Rows are points. To make a cloud, some directions were put in groups of two or more. Within a group, all points are equally far from the middle, so they leave a hole (a ring in 2 directions, a hollow ball in 3). The other directions are filled evenly. Then the cloud was stretched, turned, moved and blurred a little. Count the holes, and give their numbers of directions, smallest first.
(in the rows, 128 means zero)

Cloud:
[[181 138 160]
 [169 167 155]
 [157  72 169]
 [ 82 177 127]
 [133  68 169]
 [111  93 202]
 [179  69 148]
 [ 96 103  83]
 [193 106 142]
 [133  89 197]
 [202 114 100]
 [109 197 129]
 [ 87 115  96]
 [126  73 168]
 [ 80 147 116]
 [ 62 139 171]
 [136 156  70]
 [107 227 171]
 [149 113 213]
 [110  70  62]
 [148 125 223]
 [ 78 126 118]]
Holes: 1 (2)

Cloud (31 x 4):
[[187  86 140  70]
 [124 112  82 134]
 [135  49 146 147]
 [ 61 180 154 140]
 [ 53  71  85 119]
 [ 72 119 105  96]
 [112 184 123  75]
 [ 97  67 187 116]
 [103  30 141 130]
 [116 203 122 128]
 [ 98 112  41 127]
 [ 62  62  73  92]
 [105 146 214 159]
 [175  76 154 108]
 [ 93 137  66 134]
 [ 85 186 136  58]
 [153 165 163 126]
 [141 155 129  91]
 [160 164  75  85]
 [ 40 153 157 147]
 [159 121 216  93]
 [117 127 197 170]
 [ 55 105 199  96]
 [ 91 183 146 104]
 [125  87 125  80]
 [163 172 222 118]
 [150 108 161 111]
 [156 154 180 103]
 [173  62 169  77]
 [110  43 107 152]
 [118 122  84  35]]
Holes: 0

Cloud (47 x 6):
[[ 85  46  64 119 122 188]
 [105 121 194 149  99  86]
 [ 98 167  96 180 131 217]
 [106 165 124  76 167 208]
 [100  91 104  80  51 123]
 [120 108 117 107  44 108]
 [158  76  99 132 146  71]
 [148 101 109 133 103 115]
 [154 105 165  47 112 208]
 [ 99 143  88  81 124 164]
 [ 81  95 181 125  68 169]
 [120 232 198  87 167 197]
 [133 168 178  70 173  76]
 [106 160 118  97 183 208]
 [ 99 191 112 169 134 158]
 [151 190 118  79 167 143]
 [107  39  61 156  85 118]
 [ 69 148 113 105  87 142]
 [169 131 155  56  85 117]
 [ 80 135 119 156 153 166]
 [169 159 173  84 199  56]
 [107 122 176  76  96 181]
 [120 173 127  74 145 175]
 [ 33 115 172 162 142 128]
 [161 201 162  69 161 124]
 [ 64 136 155 106  66 136]
 [101  59  98 205 140  53]
 [146 141 157 114 154 202]
 [178 128 127 107 157 174]
 [ 80 101 102 201  84 143]
 [ 70 131 104 178 191 103]
 [ 81  52 156 121  95 175]
 [168  76  73  77 215  92]
 [158  81  67 113 156  93]
 [104  38  82 106 130  84]
 [115 234 219 152 150 189]
 [125  87 147 167 117  37]
 [103 183  81 135 176 186]
 [ 69  86 120 190  82 203]
 [141  87 120 177 124  68]
 [134 174 185 148  77 178]
 [188 103 127 113  64 114]
 [129  95 177  99  67 144]
 [150 141  55  58 148  99]
 [ 91 175 171 127 204 178]
 [ 97 128 186 187 136 135]
 [135 156 119 130 197  97]]
Holes: 0

Cloud:
[[119 134  82  87 120 159 135  61]
 [127 147  37 151 174 123 127 125]
 [118 225  98 173  69 187  95 114]
 [169 116  40  79 141 118  83  73]
 [122 103 140 147 103 166 167 147]
 [ 69 146 123 193 121 158  31 126]
 [108 157  74 207 154 225  76 158]
 [105 139 134  95  93 195  55 171]
 [126  96  36 157 116 120 139 201]
 [197 187  90 112 130 106 116  91]
 [132 149  82 202 151 238  92 142]
 [123 205 190 170  93 145 131  78]
 [ 87 116 160 201 118 166 111 164]
 [146 101  54 130 109 147 112  73]
 [206 188 106 114 101 177 150 172]
 [103  87 143 148 187 142 142 205]
 [103 231 138  90  93 155 128  96]
 [ 95 249 133 134 118 186  71  84]
 [ 78 134  89  57 146 132 137 135]
 [150  72 110 105 145 141  82 169]
 [182 195 184 157 122 132 126 182]
 [ 89 229 199 160 105 163  99 148]
 [106 145  53 120 191 154 133 122]
 [ 97 201 154 212  74 144  92 150]
 [ 94 138 119 218 136 185 116 200]
 [205  67  55  49 172  86 181 129]
 [149  90  88  84 127  62 153 179]
 [ 98 134 123 112 170 171  76 177]
 [ 94 107  64 133 114 191 143 189]
 [ 96 152 148 215 121 192  92 160]
 [104  90 109  93 139 162 125 194]
 [196 110 153 156 114 130 119 158]
 [158  65  64 179 100 147 117 199]
 [133 189 178 109  78 164 136 146]
 [168 209 104 166  69 132 115 131]
 [123  88  29 130 155 113  91 185]
 [147 147 145 118  90 216  85 134]
 [ 42 158  95 142 130 199  36 154]
 [ 70 226 126 162 108 131  83 128]
 [130 105  35  73 211 169 141 163]
 [104  80  69 168 151 130  63 142]
 [111 230 109 186  49 178  35 129]
 [187 101  28 146 112 158 139  99]
 [131 214 134 158 117 141 156 100]
 [174 220 182 116 127  76  89  85]
 [189 106 104 142  77 130 122 137]
 [119  82 125  93 169 162  88 148]
 [ 85 164 131 144 175 153  83  98]
 [137 202 149 151  99 102 123  50]
 [155 228  90 173  70 170  58 127]
 [155 225 106 120 118 114  71 130]
 [111 149 121 118 199 139 128 106]
 [ 86 115  87  30 174 143  90 106]
 [216 132  87  76 117 168 125 102]
 [127 120  69  94 124  89 131  61]
 [146 151 160 171  93 112  65  89]
 [169  89  71  34 166  66 149 122]
 [133 154  39  68 122  88 101  99]
 [184 103 150  67 147 104 135  93]
 [105  97 137 174 160 150 113 107]
 [160 212  90 118  68 119 107  87]
 [ 85 175 102 150 153 187 100 180]
 [165 164 128  43 167  46 161 125]
 [126 123 132 133 150 136 143  67]
 [162 199 110 189 110 102 149 159]
 [118  92 121 161 130 147 126  90]
 [118  65  73 121 128  66 140 164]
 [ 77 138  88 121  90 111 127 134]
 [118 195  87 187 136 151 143 157]
 [158 163 117  72 156 174  59  87]
 [ 74 184  87  64 159 149  94  99]
 [162  88  52  67  89 131 108 148]
 [160 134  82 123  98 133  79  59]
 [153 126 124 112 188  71 113 164]
 [177 234 127 101  90 105 107 118]
 [ 83 106  86  88 158  85 164 106]
 [144 183 101  26 138 146 133  77]
 [212 156 120 117  82 127 161 157]
 [131 116  78  82 165 112  59 150]
 [162 119 102 154 150 209  89 212]
 [153 177 104 100  78 154  90 185]
 [133 133 125 166  97 194 135 112]
 [ 65 189 123 137  61 190  80 141]
 [110  67  84 194 118 185 107 151]
 [129  48  83  81 166 172 116 165]
 [134 114 104  31 168  86 164 153]
 [170  45  83  55 155 134 161 151]
 [155 184  72 154  74 130 133 144]]
Holes: 2 (2, 4)
